Each row of a before or after table is a point. The points were changed in one or more steps. Then noise was added and the rows were shuffled. The steps act on how far a point lies along the listed directions, d1 being the first. Name the steps. A step turns or swaps two directions, mirrors them in a line or flattens them onto one, adds a multiple of one to another, or multiplies one. Angles are multiples of 10 degrees, from the lower direction toward the higher: turns from -170 to 170, lines from 10 to 170 but not 90. Use the fewest steps. Two steps may share a direction if one is a turn and the other turns, adds or multiplies; they go together, in the order done. Otherwise the lowest direction goes first.

Directions:
(1): [16.9 12.8]
(2): [ 12.8 -16.9]
Before (10 x 2):
[[  1.8  -4.3]
 [  5.9  -0.1]
 [  0.7  -2.8]
 [  5.5   0.8]
 [  0.7  -1.2]
 [ -3.7  -1.4]
 [ -1.6 -14.8]
 [ -0.3  -1.2]
 [  3.3  -7.0]
 [  8.1   0.3]]
After, 10 rows:
[[ -4.5   0.7]
 [ -2.2  -4.9]
 [ -1.5   0.0]
 [ -1.0   0.7]
 [ -2.9   0.9]
 [  0.7   3.7]
 [ -4.0  -7.1]
 [ -3.0  -4.8]
 [-11.9   8.7]
 [ -7.9   0.6]]
Steps: turn d1 and d2 by 120 degrees

Directions:
(1): [ 10.0 -13.9  14.9  -4.3 -26.0 -11.5]
(2): [ 19.6  -6.4  16.3 -14.7  20.1   6.0]
(3): [-28.6  -4.7  14.7 -16.7   1.1   3.6]
(4): [ -6.1  -4.1  13.3  19.1  14.6 -23.2]
(5): [  3.1  27.7   2.3 -15.3  -1.7 -18.2]
Before (9 x 6):
[[  3.1   2.7  -0.3  -5.7   5.8   3.4]
 [  0.7  -2.5   1.0  -0.8   8.5  -1.6]
 [ -6.4   0.6   0.7   3.5  -2.9  -7.0]
 [  4.4  -5.8   2.4   3.2  -2.6   0.1]
 [ -2.6   2.9  -3.0  -3.3   1.5   5.7]
 [  3.9  -4.3   7.8  -1.0   1.2  -3.6]
 [  5.8 -13.8   8.7  -0.7  -7.7   4.3]
 [  2.0  -2.9   5.6  -1.9   4.3  -2.8]
 [ -0.2  -2.5   4.8  -1.7   7.5   1.0]]
After (9 x 6):
[[ 6.0 -3.8  1.3  2.6 -3.1 -1.1]
 [16.0 -2.8  4.1 -0.5 -8.3 -2.2]
 [ 2.5 -1.5  5.0 -1.5  4.4 -3.5]
 [-0.3  4.5 -3.8 -3.4  1.8  3.7]
 [ 1.9 -1.4  1.0 -0.2  8.6 -3.0]
 [ 5.3 -3.9  7.1 -0.9  1.1 -4.7]
 [ 1.1  0.3  1.0 -5.5  6.6  4.7]
 [-5.7  1.1  0.5  3.4 -2.9 -7.8]
 [ 4.2  2.2  3.2 -1.9  6.9 -2.3]]
Steps: swap d3 and d5

Directions:
(1): [ 26.9 -10.5  21.8  -9.5  -5.8  14.4  -2.6   9.6 -16.7]
(2): [-23.3 -15.5   1.1  -7.7  -7.7   9.7 -19.6  24.5   6.2]
Before, 12 rows:
[[-11.3  -0.9  -1.8  -1.0  -2.6   1.7  -7.5   7.3   4.7]
 [  3.5   3.0   0.6  -0.8   1.5  -0.8   3.1  -4.3   0.4]
 [-11.6  -7.1  -1.1  -4.0  -6.2   3.8  -9.7  10.0   1.5]
 [  3.9   3.6  -0.8  -0.2   1.8  -3.3   3.8  -4.0  -2.2]
 [  5.1  -1.1   1.9  -0.5  -1.8   0.1   3.1  -1.1   0.0]
 [ 10.1  -0.3   7.4  -2.8  -2.0   2.7   2.2  -2.6  -4.6]
 [-11.1  -1.5  -3.8   2.6   0.6   1.1  -4.7   6.1   5.2]
 [-12.6  -4.6   0.0  -4.6  -3.3   1.9  -8.3   6.8   3.4]
 [  3.8   1.8  -0.4  -0.2   1.7   1.4  -1.8  -0.3   0.0]
 [ -2.5  -5.6   6.1  -1.0  -3.4   5.2  -3.2  10.1  -1.3]
 [  3.8   1.1   3.8   0.6   0.2   2.9   1.6  -1.5  -3.5]
 [  2.8   0.9  -1.4  -0.2   2.7  -1.4   3.8  -1.7   0.0]]
After, 12 rows:
[[ -7.9   3.6  -4.4   0.2   0.9  -4.1  -0.4  -4.4   3.8]
 [ 21.7  -8.9  20.0  -9.5  -6.3  12.1  -2.6   6.4 -13.1]
 [-15.6   6.7 -12.6   8.6   5.1  -7.3   1.7  -4.2  10.2]
 [ -1.7   0.1  -2.7  -0.3  -2.4  -1.1  -0.6  -2.3  -0.8]
 [ 12.7  -5.3  13.3  -2.2  -3.1   7.6   1.2   6.7  -9.0]
 [  0.4   0.5   0.8  -2.5   0.5   0.9   0.0  -0.3   1.2]
 [  8.1  -4.5   6.2  -2.8  -3.3   3.3   0.8   2.8  -3.1]
 [  4.8   0.4   1.2  -1.3   0.5   3.6  -2.9   1.6  -1.5]
 [  8.2  -2.9   9.5  -2.3  -1.9   7.4  -0.1   3.4  -7.4]
 [-10.7   7.0  -7.6   4.3   1.6  -5.5  -0.3  -3.2   7.4]
 [ -0.2  -0.9  -1.6  -0.9   2.0  -0.2   1.7   1.1   0.8]
 [ -1.2   0.5  -1.0  -1.5   0.0  -1.8  -0.3   0.5  -0.9]]
Steps: multiply d1 by 3; multiply d2 by 0

Directions:
(1): [ 13.5   2.3   6.0   0.8 -15.4  12.0   9.8 -22.7  17.4 -22.7 -25.4   3.6]
(2): [ -2.2   5.6 -27.2 -17.8 -33.4   0.4 -14.2   4.5  -0.9  -9.1  11.8   6.5]
(3): [ 10.8   6.0  10.8   3.8  -0.1  -3.1 -24.0  -3.1 -23.8   4.0 -14.3  32.1]
(4): [-23.3   0.9  13.6   8.7 -29.9  -8.1  15.8  -8.2 -14.8  17.8  -7.7  -4.3]
(5): [-15.4  28.0   5.9 -32.0  14.0  -5.7  -3.7 -16.8  -2.7  -0.4  -5.4  -7.6]
(6): [ 14.3  29.7  -7.6   5.2   0.9  18.7  27.7   7.0 -12.4   5.2   9.6   9.1]
Before:
[[-3.2  3.2 -2.1 -4.0  3.4 -1.6 -5.9  4.3 -3.7 -0.2  5.5  3.7]
 [-4.0 -2.0 -7.2  2.4 -6.9  0.1 -2.1  4.6 -3.4  1.2  3.7  2.1]
 [ 2.8  7.7 -7.5 -3.7  1.3  1.5 -7.4  4.0 -5.2  1.9  7.3  6.0]
 [-0.6  1.6  4.3  8.5  1.5  4.2 12.9  2.2 -1.8  3.9 -2.4 -5.1]
 [-0.9 -1.5 -7.9 -4.0 -2.1 -0.1 -2.4  1.6  2.5 -5.5  1.2 -2.1]
 [-3.2 -6.4 -7.6 -1.3 -5.1 -2.1  5.1  5.7  6.2  0.5  7.9 -4.5]
 [ 7.0 -1.2 -8.4  3.3 -0.8  0.6 -5.4  8.1 -3.5  1.2  7.3  4.0]
 [ 3.9 -2.4 -2.7  1.1 -2.9  2.7  4.4  1.5  4.0 -5.8  1.8 -1.4]
 [ 2.5 -7.0 -2.7  2.5 -5.1 -3.1 -0.3 -0.4  3.3 -3.6  0.8 -3.2]
 [-0.6 12.7  2.8 -2.5  7.7  5.7  3.8 -2.9 -1.2  0.0 -0.1 -2.8]
 [-3.4 -2.5 -0.6  6.1 -1.0  1.4  5.4  1.9  1.6 -1.3  2.5 -5.0]
 [ 5.3  2.9 -7.9  1.9 -5.0  2.2 -1.5  6.2 -1.8 -2.2  7.7  1.9]
 [ 2.5  8.1  5.5 -0.6 -0.7  5.0 15.1 -7.3 -1.1  4.2 -1.4 -2.3]]
After, 13 rows:
[[-2.1 12.8  3.9 -2.4  6.3  5.4  4.9 -3.4 -2.0  1.0 -0.3 -3.3]
 [ 1.1 -2.0 -7.1 -3.3  2.0  0.6 -2.3  2.1  3.6 -6.3  1.1 -2.3]
 [ 1.5  8.5  3.6 -2.4 -6.3  4.8 15.0 -7.4 -2.1  4.6 -0.4 -1.8]
 [ 3.7 -7.4 -2.9  2.7 -3.8 -3.0 -0.3 -0.2  3.5 -4.4  0.8 -3.2]
 [-1.2 -6.8 -8.7 -1.7 -2.4 -1.9  4.5  6.2  7.1 -0.3  8.8 -4.4]
 [-4.1 -2.2 -2.0  5.6 -3.0  1.2  5.3  1.8  0.9 -1.6  3.1 -4.3]
 [ 7.7  2.2 -7.1  2.6  0.4  2.8 -2.2  6.8 -0.7 -3.3  7.5  1.4]
 [ 9.1 -2.1 -6.5  4.6  4.0  0.8 -4.6  8.0 -2.7  1.4  6.8  3.5]
 [-1.6 -2.4 -8.8  1.3 -4.0  1.4 -4.0  5.9 -1.9 -0.4  4.7  2.3]
 [ 4.4  6.8 -6.2 -2.5  6.9  1.9 -7.3  4.0 -4.9  1.8  6.5  5.6]
 [-2.3  2.4 -0.6 -3.5  5.6 -1.7 -6.0  4.2 -4.1 -0.4  5.3  3.1]
 [ 4.1 -2.9 -2.4  1.6 -1.1  2.3  4.7  2.0  4.8 -5.9  2.0 -1.5]
 [-2.8  1.8  2.6  7.2 -4.6  3.5 12.4  1.9 -3.1  4.9 -2.8 -5.1]]
Steps: turn d2 and d4 by -30 degrees
